Each row of a before or after table is a point. One or more steps were done to the points. Then noise was added and the rows were shuffled. The steps act on columns, c1 being the first. Name the steps. A step turns or swaps two columns, mirrors them in a line or flattens them onto one, adds a multiple of one to another, or multiplies or shifts one. Angles are multiples of 10 degrees, from the lower column toward the higher: turns from -170 to 170, lines from 10 to 170 but not 90. Use the fewest steps. Two steps may share a column if one is a turn and the other turns, adds or multiplies; they go together, in the order done. Otherwise the lowest column goes first.
(in the rows, 128 means zero)

Before (8 x 3):
[[ 85 147 122]
 [151 132 146]
 [108 131 103]
 [121 102 153]
 [122 100 137]
 [141 184 130]
 [117 165 156]
 [128 105 117]]
After, 8 rows:
[[102 124 102]
 [128  79 143]
 [122  85 162]
 [119 202 116]
 [139 225  77]
 [ 82 157 105]
 [149 142 138]
 [121  94 173]]
Steps: multiply c2 by 2; turn c2 and c3 by -30 degrees

Before, 10 rows:
[[124 142  91 118  77  85 148 170]
 [164  92 136 128 139 187  76 110]
 [106  77 104 144 108 132 137 172]
 [149  84 112  96 143 130 117 155]
 [105 101  98 139 143 116 132 175]
 [185  97 149 115 138 150 115  59]
 [ 97 144 114  88  90 142 157 120]
 [125 130 165 110 100 103  95 100]
 [120 128 105 101  99 118 104  78]
 [113 121 111 149 148 159 121 154]]
After (10 x 8):
[[121  92  72 123  64  90 149 104]
 [108  73  92 146 118 133 139 171]
 [162 144 144 127 142 187  79 170]
 [114 103 128 148 190 165 124 127]
 [121 178  96  97  93 120 104 141]
 [104  78 107 140 197 117 126 148]
 [147  91 125  96 176 138 116 168]
 [126 154 148 116  21 102  94 131]
 [183 191 150 117 122 152 117 169]
 [101 138  96  92  70 139 156 116]]
Steps: mirror c2 and c8 in the line at 140 degrees; turn c3 and c5 by -30 degrees; multiply c5 by 2.5

Before, 11 rows:
[[ 45 151 134 143 148 112 117 136 144 144 129 144]
 [144  75  79 130 217 114  97 124 106 114 155 124]
 [157 114 116 118  98  95  99 104 135 162 166 102]
 [167 151 140 107  95  64  99 132 144 152 130 117]
 [171 149 136  98  97 147  97 102 141 139 139 116]
 [173 147  49 170  90  75 116 121  71 147 147 118]
 [104 117 129 125  98  91 104 150 122 144 108 118]
 [172 127 138 122 124  66 110 121 160 146 133  36]
 [152 102 114 136  99 113  92 101 146  97 147 141]
 [174 132 120 130  94 143 119 134 150 146 156 141]
 [ 65 138  97 126  92  68 172 106 142 141 117 122]]
After:
[[ 71 174 166 140 150 114  81 136 139 144 130 147]
 [124 100 124 120  99  93 172 105 148 161 169  94]
 [148 138 107 127 104 139 169 133 159 140 154 146]
 [118  72 130 131 111 110 172  95 155  97 146 143]
 [125 172 100  97 101 146 172 102 153 143 143 112]
 [123 175 100 109 103  64 163 132 159 151 129 115]
 [137 147 186 130  99  70  68 105 157 140 114 119]
 [136 126  92 124 139  63 164 123 164 147 132  12]
 [165 164 177 172  73  73 197 124  86 147 151 116]
 [ 94 107 142 126  98  93 131 149 134 147 106 116]
 [127  21 165 127 202 114 176 122  76 115 158 124]]
Steps: turn c1 and c3 by -150 degrees; turn c1 and c7 by -130 degrees; multiply c2 by 2; turn c5 and c9 by -20 degrees; multiply c12 by 1.3
